Each row of a before or after table is a point. The points were changed in one or more steps. Then noise was added and the rows were shuffled. The steps act on columns, c1 being the first. Write out the steps. A step turns or swaps two columns, mirrors them in a line or flattens them onto one, adds a multiple of one to another, or multiplies or shifts one. Angles are multiples of 10 degrees, from the lower column toward the higher: turns from -170 to 170, lines from 10 to 170 but not 90. Use the fewest steps. Two steps may share a column if one is a turn and the other turns, adds or multiplies; they go together, in the order done. Otherwise the lowest column goes first.

Before (9 x 3):
[[-4,56,-2],
[1,-8,1],
[-25,-4,-9],
[-5,-10,-6],
[-1,10,-10],
[-6,31,27],
[-39,9,2],
[0,12,15],
[-16,-6,-7]]
After (9 x 3):
[[-7,-2,40],
[-6,-5,-14],
[-38,6,10],
[-3,59,41],
[-18,3,-10],
[-1,-12,-3],
[-2,23,3],
[-22,5,-5],
[-1,-8,19]]
Steps: turn c2 and c3 by 50 degrees; multiply c2 by 1.6

Before (12 x 8):
[[0,7,11,-14,-3,-17,4,-3],
[-11,16,2,-12,0,-15,10,-20],
[6,-15,12,-2,-14,-14,1,-14],
[-4,18,-1,-2,6,1,11,-1],
[8,-3,1,6,-16,6,-17,8],
[0,10,-7,9,5,-7,16,-3],
[25,14,1,9,-8,11,-8,8],
[1,-1,6,-9,3,-17,-9,-20],
[-5,16,-9,-1,9,-12,8,3],
[13,17,13,20,-12,4,-19,11],
[4,-3,11,-6,-24,-9,-13,-15],
[-1,-8,3,9,15,9,11,2]]
After (12 x 8):
[[25,44,2,8,-14,3,-10,22],
[-1,39,-7,10,5,-15,23,-10],
[8,26,-1,3,-24,0,-23,23],
[-2,22,2,10,24,1,13,8],
[-7,47,-2,-3,9,2,14,-3],
[2,29,7,-10,2,-11,-10,-58],
[-14,42,3,-11,0,-9,14,-61],
[0,36,12,-14,-5,-7,5,-11],
[13,49,13,20,-20,-9,-23,30],
[5,26,10,-3,-37,-5,-17,-44],
[-4,46,-8,0,13,-13,11,10],
[7,17,9,-3,-20,-11,1,-42]]
Steps: shift c2 by 30; add -0.7 times c4 to c6; multiply c5 by 1.6; multiply c7 by 1.3; multiply c8 by 3

Before (8 x 14):
[[3,6,-11,5,16,19,-9,-1,-6,9,11,-10,-6,3],
[10,-4,12,-6,15,20,6,1,11,20,11,-6,-14,-4],
[-7,-6,-6,-9,-15,-10,15,7,5,-7,11,1,7,17],
[6,-19,-23,12,-8,-4,-14,10,-13,-15,-14,-5,-20,-19],
[-18,-4,-1,3,14,-14,-16,9,-6,7,-9,15,-12,2],
[-6,-9,-6,1,-2,7,16,-12,-5,-14,-19,15,-14,-3],
[11,-9,0,9,10,8,11,8,8,1,-7,20,6,-4],
[12,14,-4,-3,-22,-5,17,0,16,-6,0,-3,0,9]]
After (8 x 14):
[[12,-6,-1,-3,-21,-4,15,4,-6,5,4,-35,0,8],
[-7,18,6,1,-5,7,16,16,-3,6,-16,10,-13,-3],
[-20,16,1,4,13,-14,-17,-11,3,-4,-12,-4,-13,1],
[8,3,22,11,-8,-5,-12,-2,-11,17,-14,58,-18,-19],
[11,22,-2,8,8,8,11,-8,-1,3,-10,4,5,-6],
[-8,2,2,-10,-13,-9,16,-1,-5,9,14,14,7,16],
[9,-4,-13,-6,18,20,7,-10,5,-15,8,17,-15,-4],
[4,-12,10,6,18,18,-10,-3,-5,-7,8,-6,-6,2]]
Steps: turn c2 and c12 by -110 degrees; multiply c12 by 3; multiply c9 by 0.4; turn c3 and c9 by 140 degrees; turn c5 and c11 by -10 degrees; turn c8 and c10 by 150 degrees

Before (13 x 24):
[[15,-3,29,-17,10,-12,9,5,43,12,-13,-11,15,17,-4,-3,-1,-12,-3,11,-1,-12,24,17],
[-26,-45,-16,23,5,26,-15,-32,1,3,17,27,-16,-2,-12,2,4,-1,-22,37,40,21,-46,19],
[-51,-48,8,19,-8,-2,-38,-34,15,7,14,41,-2,-24,7,9,-3,-3,-12,0,10,36,-33,8],
[11,11,21,-19,7,4,4,25,30,-20,-27,-32,0,-1,3,2,-19,-7,-4,-13,29,-11,15,-23],
[16,5,-7,-5,7,-20,-23,33,28,17,-23,-23,-5,0,-5,11,16,11,24,5,20,8,-6,-1],
[-32,-35,-29,21,-7,-22,-4,-24,12,-11,25,33,-15,3,-16,15,-11,-33,-25,8,10,40,-22,10],
[27,13,23,-6,9,-5,-9,25,22,22,14,-14,-18,-8,-25,-7,1,11,-10,-12,4,-8,9,-17],
[3,16,25,-14,0,-7,6,38,4,4,-21,-18,-2,-21,-12,-14,26,-22,-4,-2,12,5,27,10],
[17,9,28,8,23,9,-2,30,9,3,-1,-41,-9,-9,-8,22,-17,-2,25,-2,3,1,11,19],
[-8,0,1,-20,25,-22,28,5,14,13,-9,-18,4,-28,-9,1,-2,20,5,-1,9,6,20,-5],
[-2,15,8,11,-1,-6,8,-5,15,20,-27,-40,12,-1,-16,-19,-3,0,4,-23,-1,7,-13,1],
[-4,34,22,-6,-2,-19,5,19,27,23,-12,-20,4,-17,-22,25,-7,-4,-7,-3,33,-19,7,14],
[-48,-9,-21,11,11,3,-27,-29,0,11,35,34,-12,-1,16,0,-6,-33,-5,35,10,11,-29,-4]]
After (13 x 24):
[[-4,33,-50,-7,-21,-17,6,17,28,-2,-10,-1,2,-14,-22,24,-6,-8,-2,-6,33,-20,8,16],
[-8,1,-23,-20,-16,-22,27,6,13,-13,-8,-27,6,-29,-10,-1,-4,9,-12,-4,10,7,16,-6],
[16,4,-27,-4,-22,-21,-23,33,26,-20,-24,-12,-5,-4,-6,13,15,21,1,7,20,9,-6,1],
[-3,13,-40,8,-37,-6,9,-3,15,-12,-26,-4,13,0,-16,-20,-3,5,1,-37,1,7,-11,2],
[14,10,23,-21,-32,5,4,25,33,40,-25,-14,-1,-1,4,3,-20,-4,2,-20,31,-13,17,-24],
[-51,-46,-12,15,37,-4,-36,-32,13,3,15,14,-3,-24,5,11,-4,-12,-4,-1,10,37,-32,7],
[15,0,-36,-16,-6,-14,11,5,44,12,-12,-11,14,18,-4,-3,0,-4,7,17,-2,-11,22,17],
[25,10,-51,-7,-13,-4,-10,26,23,0,11,-13,-16,-8,-28,-6,2,-6,-10,-22,3,-10,10,-19],
[-32,-36,31,19,30,-19,-4,-25,12,-13,25,14,-16,4,-17,13,-11,-32,5,12,8,41,-22,10],
[0,16,-19,-16,-18,-7,4,38,3,17,-21,-5,0,-22,-11,-15,25,-12,10,-1,11,7,27,13],
[14,7,-19,8,-34,9,-1,29,8,19,0,-32,-9,-10,-10,20,-17,20,13,-4,0,1,12,18],
[-51,-9,-10,12,32,3,-29,-30,2,-26,34,-6,-12,-1,16,-1,-6,-16,17,54,9,10,-27,-6],
[-26,-44,2,22,26,25,-16,-32,2,-16,17,1,-14,-6,-12,4,4,-18,-11,58,39,20,-44,19]]
Steps: multiply c10 by 2; turn c3 and c10 by 120 degrees; turn c5 and c12 by -80 degrees; multiply c18 by 0.7; turn c18 and c19 by -60 degrees; multiply c20 by 1.6

Before (13 x 64):
[[-28,-27,-14,-20,-18,27,-17,-12,4,14,-16,2,-6,-44,-7,16,-6,-2,16,-3,18,15,34,-35,-25,1,2,-5,-10,-6,-2,17,-10,2,-4,-21,21,-19,7,14,10,-25,-41,20,1,-13,-24,-15,-7,29,10,-10,10,36,-11,8,-7,-22,-16,-1,-36,4,-16,-26],
[-21,-30,7,-7,-15,5,2,-21,-16,-14,4,8,9,-53,-8,-14,-27,-9,6,-2,15,-5,21,-23,-3,-7,9,9,1,-9,-19,21,-14,6,6,-20,-8,-10,20,25,16,-17,-60,4,-9,-12,-12,-24,-4,26,28,12,28,16,-20,-1,-23,-34,-7,-22,-14,1,-31,-30],
[-38,-23,2,-9,-22,7,-7,4,10,-19,-12,6,9,-24,2,23,-2,9,-12,-5,2,4,8,-16,-5,-20,3,11,-9,-11,19,12,-24,9,13,-35,13,-11,-6,17,5,-32,-53,25,-12,-24,-10,-23,16,24,23,-5,29,15,-24,4,-2,-4,1,-34,-32,20,-18,-18],
[-3,9,-14,34,15,-1,16,13,24,35,11,-22,-14,20,25,33,22,35,18,13,-6,-18,3,6,-2,-3,-3,-5,-4,17,19,-3,54,-36,-2,37,-32,17,-15,-14,-15,1,-10,-11,37,8,17,-8,-6,0,3,-2,-11,-32,23,-9,-15,-23,35,4,13,-15,-7,-2],
[-24,3,17,-13,-6,-5,1,-1,-3,-11,34,-11,22,-26,4,13,8,28,37,28,23,4,9,-15,-1,-13,-7,-8,37,20,-28,20,-2,-19,11,-18,-7,25,0,-3,-8,-8,-15,-18,-8,2,2,-13,-15,-2,3,-7,2,31,-2,33,-13,-20,1,-13,7,7,-3,-10],
[-20,9,9,4,12,-14,8,1,37,33,11,-5,12,-21,8,19,13,18,41,-12,11,8,-16,-25,7,-29,-13,-16,5,18,-21,-1,28,3,-2,-10,-17,36,21,4,-5,-4,-19,-10,7,31,10,-7,-28,8,0,-9,4,4,17,11,-19,1,25,-10,20,-12,-14,-19],
[-10,8,-28,29,-1,4,5,3,22,12,22,2,-13,3,-9,26,36,9,-1,3,-16,4,-20,1,-5,21,-11,-16,-11,12,18,-19,22,-15,-8,3,-34,-25,-21,2,6,8,1,8,26,11,30,7,12,2,-8,4,-13,-21,20,-19,-22,-13,42,17,11,-4,-5,16],
[6,24,-24,18,-10,-2,24,5,13,10,14,12,-34,1,14,51,12,21,-12,-10,-11,-33,-21,-8,-18,4,-13,2,-29,-5,25,-12,25,-37,-20,4,-36,-21,-20,0,8,5,12,16,7,-13,0,-10,-11,-18,-14,19,0,-7,-14,-33,-10,1,15,18,-2,-20,-5,11],
[6,-1,3,7,22,-25,7,-4,22,38,21,-15,-21,0,10,26,32,19,48,22,-18,-6,-14,5,1,-16,-40,-23,-26,24,4,-22,37,-31,11,7,-25,30,-9,-8,-12,6,7,1,38,18,10,0,-4,5,-12,33,-18,-19,18,-14,-5,-22,33,-10,20,1,-8,8],
[3,21,0,25,-37,33,32,9,-16,-20,-19,1,6,3,1,45,-21,31,5,-8,17,-40,-17,2,-27,19,25,12,-3,-9,-18,-8,-16,6,-16,13,-24,-4,-39,26,30,8,4,26,7,-15,8,1,30,4,-19,25,11,5,-13,-12,30,-2,5,26,-23,-2,-30,25],
[-10,-28,-1,-5,-12,8,10,-5,-12,-1,20,-7,15,-35,-4,22,-8,12,27,-3,24,22,13,-25,15,-7,8,-9,15,7,-17,28,5,17,13,-18,9,14,20,21,29,4,-37,16,-10,-42,-14,-6,-5,10,42,0,31,33,-3,8,0,-16,6,-26,-36,6,-10,-15],
[-11,-15,20,-12,10,2,-3,-17,-25,5,15,16,30,-18,-4,24,19,5,28,8,7,3,6,-29,-6,-24,-7,-24,17,-4,-25,30,10,24,16,-11,-1,13,14,-9,-6,-7,-34,2,8,-1,-26,-22,0,21,13,-14,24,21,-5,19,-36,-5,-8,-15,-13,6,-26,-21],
[-6,18,-26,23,-11,-7,20,-5,6,-11,-16,-3,-9,26,-14,28,-27,25,-13,4,-6,-13,6,-1,-39,31,11,16,0,-1,15,-10,-10,-1,-32,14,-23,-11,-16,16,30,9,-1,31,8,-14,9,1,26,-21,-15,35,35,-3,-9,-15,8,10,-17,8,-25,-2,-8,16]]
After (13 x 64):
[[6,-1,2,7,22,-25,7,-5,22,39,21,-15,-26,0,10,-1,32,19,48,22,-18,-22,-14,5,-5,-16,-40,-23,-26,24,4,-22,37,-31,11,7,-25,-39,-8,-8,-11,10,7,0,38,18,10,0,-4,5,-12,33,-18,-19,19,-14,-4,-22,33,-10,20,1,6,9],
[6,24,-24,18,-11,-3,24,5,13,10,14,12,-31,2,14,-52,12,22,-12,-10,-11,-56,-22,-8,14,4,-12,2,-29,-5,25,-12,25,-38,-20,4,-36,-18,-20,-1,8,4,11,16,7,-14,0,-10,-11,-17,-14,19,0,-7,-14,-34,-10,0,15,18,-2,-21,13,11],
[-20,10,8,4,12,-14,8,0,38,33,11,-5,13,-21,9,7,12,18,41,-11,11,16,-16,-25,-13,-29,-13,-16,5,18,-21,-1,28,3,-2,-10,-16,-40,21,4,-5,-1,-18,-10,7,31,10,-8,-28,8,0,-9,3,4,17,12,-19,2,25,-10,20,-12,9,-19],
[-24,3,17,-13,-6,-5,0,-1,-3,-12,34,-12,29,-26,4,6,7,28,37,28,23,21,9,-15,-1,-14,-7,-8,37,21,-28,20,-2,-19,11,-18,-7,-28,0,-3,-8,-4,-15,-18,-8,3,2,-13,-15,-2,3,-7,3,32,-2,34,-13,-20,1,-12,7,6,3,-10],
[-6,18,-26,23,-11,-7,20,-5,6,-11,-17,-4,-5,27,-14,-28,-27,24,-13,4,-6,-19,6,0,30,31,12,16,0,-2,16,-10,-10,-1,-32,14,-23,-10,-16,16,30,9,-1,31,8,-15,9,1,25,-21,-14,34,35,-4,-9,-15,7,10,-18,8,-25,-1,28,16],
[-3,9,-14,34,15,-1,15,13,24,35,11,-22,-10,21,25,-15,22,36,18,13,-6,-26,3,6,-3,-3,-3,-4,-3,17,20,-3,54,-36,-2,37,-31,-33,-15,-13,-15,4,-10,-11,38,7,17,-8,-6,0,3,-3,-11,-32,23,-9,-15,-23,35,4,12,-15,7,-2],
[-10,8,-28,29,-1,4,4,3,22,12,23,2,-20,3,-9,-36,36,9,-1,4,-17,-7,-19,1,2,21,-12,-16,-12,12,18,-19,22,-16,-8,3,-34,2,-21,2,6,9,0,8,26,11,30,7,12,2,-8,4,-13,-21,20,-19,-22,-13,42,17,11,-5,7,16],
[-27,-27,-14,-19,-18,27,-17,-12,4,14,-16,2,-16,-44,-7,-24,-6,-3,16,-3,19,8,34,-35,14,2,2,-5,-10,-1,-2,17,-9,2,-4,-21,20,4,7,14,10,-26,-40,21,1,-13,-25,-15,-8,29,10,-10,11,36,-10,8,-7,-23,-16,-1,-36,4,26,-27],
[-10,-27,-1,-5,-12,9,10,-5,-12,-2,20,-7,9,-35,-4,-8,-9,12,27,-3,24,31,13,-24,-18,-7,8,-10,15,6,-17,28,5,17,13,-18,9,-24,20,20,28,5,-37,16,-10,-41,-14,-6,-4,10,42,0,31,33,-4,8,0,-17,6,-25,-36,6,1,-15],
[-21,-30,7,-6,-15,4,2,-21,-16,-13,4,8,15,-53,-7,4,-27,-9,6,-1,15,3,22,-23,-13,-7,8,9,1,-6,-19,21,-14,6,6,-20,-8,16,20,25,17,-19,-60,4,-9,-12,-12,-24,-3,26,28,12,28,16,-20,-1,-23,-34,-7,-22,-14,1,28,-30],
[2,22,-1,25,-37,33,32,10,-16,-20,-19,1,28,3,0,-38,-21,31,5,-8,17,-29,-17,2,9,20,25,12,-3,-10,-18,-8,-16,7,-16,12,-24,-26,-39,26,30,6,4,25,7,-15,8,1,30,4,-18,24,11,5,-13,-12,30,-2,5,26,-24,-2,40,25],
[-10,-15,20,-12,10,2,-3,-17,-25,5,15,16,40,-18,-4,-10,19,5,28,8,7,28,6,-29,-8,-24,-7,-24,18,-3,-24,30,10,24,16,-11,-1,-26,14,-9,-6,-8,-34,2,8,-1,-25,-22,0,21,12,-15,24,20,-5,19,-36,-5,-8,-15,-14,6,25,-22],
[-37,-23,2,-9,-22,7,-8,4,10,-19,-12,6,11,-23,2,-25,-2,8,-11,-5,2,11,8,-15,-5,-20,4,11,-9,-5,19,12,-24,9,13,-35,13,-6,-6,17,5,-34,-54,25,-12,-24,-11,-22,15,24,23,-5,29,15,-24,3,-1,-5,2,-34,-32,20,19,-18]]
Steps: multiply c13 by 1.6; turn c13 and c22 by 30 degrees; turn c16 and c38 by -140 degrees; turn c25 and c63 by -150 degrees; turn c30 and c42 by 10 degrees
